Rows are points. The last column is the point's height on a tilted bowl or saddle (a function of degree 2), plus a little noise. Count its main directions that bend up, bend down and stay straight.

Points (11 x 3):
[[ 16 -11 -19]
 [ 39 -43 -47]
 [ 39 -38 -45]
 [ -2  -4 -10]
 [-24   1  -5]
 [ -8  18  -6]
 [ 12  19 -15]
 [-37  -3  -7]
 [-10  35  -7]
 [ 27 -18 -29]
 [ 26 -53 -42]]
Directions: 0 up, 2 down, 0 straight

Points (18 x 4):
[[  7  12   3 -26]
 [-17  25  39  24]
 [-28  10 -17   4]
 [-31  16  -7   1]
 [-11 -17  -4 -12]
 [-16 -20  -8   0]
 [ 40  18  12  29]
 [ 21  12  15 -11]
 [ -4 -20  -1 -13]
 [ -3 -19  -6 -11]
 [ 13  16   9 -18]
 [  5 -11  15 -24]
 [ 19 -13  42  17]
 [ 18 -18  60  60]
 [  1   6  47  15]
 [-30  -8  11  -5]
 [ 24  21  -1  -1]
 [ 17 -18  13  -8]]
Directions: 3 up, 0 down, 0 straight

Points (25 x 5):
[[-21 -34  10   8  47]
 [  6  33  44  18 -41]
 [-47   3  -9 -36  -1]
 [ -3  -4 -39 -33  11]
 [ 19 -40 -37  -9  60]
 [ 18 -16  -8 -30 -18]
 [  0  -2   2  17   4]
 [ 18 -10  17  20  -2]
 [ -8   5  17  10 -12]
 [ -2 -26   2   3  32]
 [-24 -22  25 -24   9]
 [-29  -8  -4   1  16]
 [ 21 -14  11 -22 -24]
 [-60  -6  44 -21  -9]
 [ 11 -22  31   9   7]
 [-24  15   8 -27 -23]
 [ 49 -17 -32  30  44]
 [ -9 -23  -5   0  32]
 [ 10   0 -17 -31 -17]
 [-23  22   1  -1  -3]
 [ 22  25   7   4  -4]
 [ -8  24   9   7  -9]
 [-18   7   5 -10  -5]
 [ 21  27   6 -12 -18]
 [-27   7  -2   1   3]]
Directions: 1 up, 1 down, 2 straight

Points:
[[  1  -8   7   6  -3  31  13]
 [-18  38 -47  -4 -36 -29  60]
 [ -2  19 -31 -13  -7   8  19]
 [ -6  -1  22 -10  -9  26  17]
 [-13  33  16 -22  21  -5  10]
 [  6 -35  21  -7  -9  -5   9]
 [-13  15  27   8 -18 -17  17]
 [ -8 -13  -3   1  -6 -28  10]
 [ 23  19  13  -6  25 -20   6]
 [ 10   6 -15  20  11 -25   3]
 [ 20  -6 -17  -1 -41  10  31]
 [  0  18 -31   9  26  -5   4]
 [-21  31  -4 -10   2  20  13]
 [ 29  18  -4  17  45  21  -3]
 [-17 -20 -11 -26  29  -8  13]
 [ -8 -31  15   4 -49  -3  29]
 [-17  19   9 -14 -23 -21  26]
 [-32  60   4   0  36  19   6]
 [  7   8   6 -12  25  21   4]
 [ 11 -30  32  30  24   1   0]
 [ -3 -20  -2   8   0  23  14]
 [ 11   2  35   8  33 -18   2]
 [-16  10  23  11  -2 -14   8]
 [ 14 -21  -2 -41  24 -20  15]
 [  9   6   0  -1  18 -24   3]
 [-26 -26 -26  23  31 -17  21]
 [-35  -6  51  11   2  -4  20]
 [ 37   5   7 -38  26  18  20]
 [ 14  18  17 -16  22   1   5]
 [-18  -1  13   6 -22 -13  17]
 [  7  25   5 -11 -41  13  33]
 [ -1  -2  39   6  14 -23   4]
 [-21 -24 -14  22   0  32  29]
 [ 23  -9  24  21   1 -13  -2]
 [ -1   5  21   7  19  -5  -1]
 [  1  -2  -2  -3  33 -13   2]
 [-51 -24   1  11 -15  20  43]
 [ -6  -6   0   8 -19 -50  18]
 [ -8 -13 -32   6  -2  11  21]
 [  9  13  49   2 -39 -17  30]
 [ -5 -13 -34 -19  -3   9  23]
 [ 15   5  13  38   4   0  -6]
 [ 14 -14  18 -34   5  22  18]]
Directions: 4 up, 0 down, 2 straight
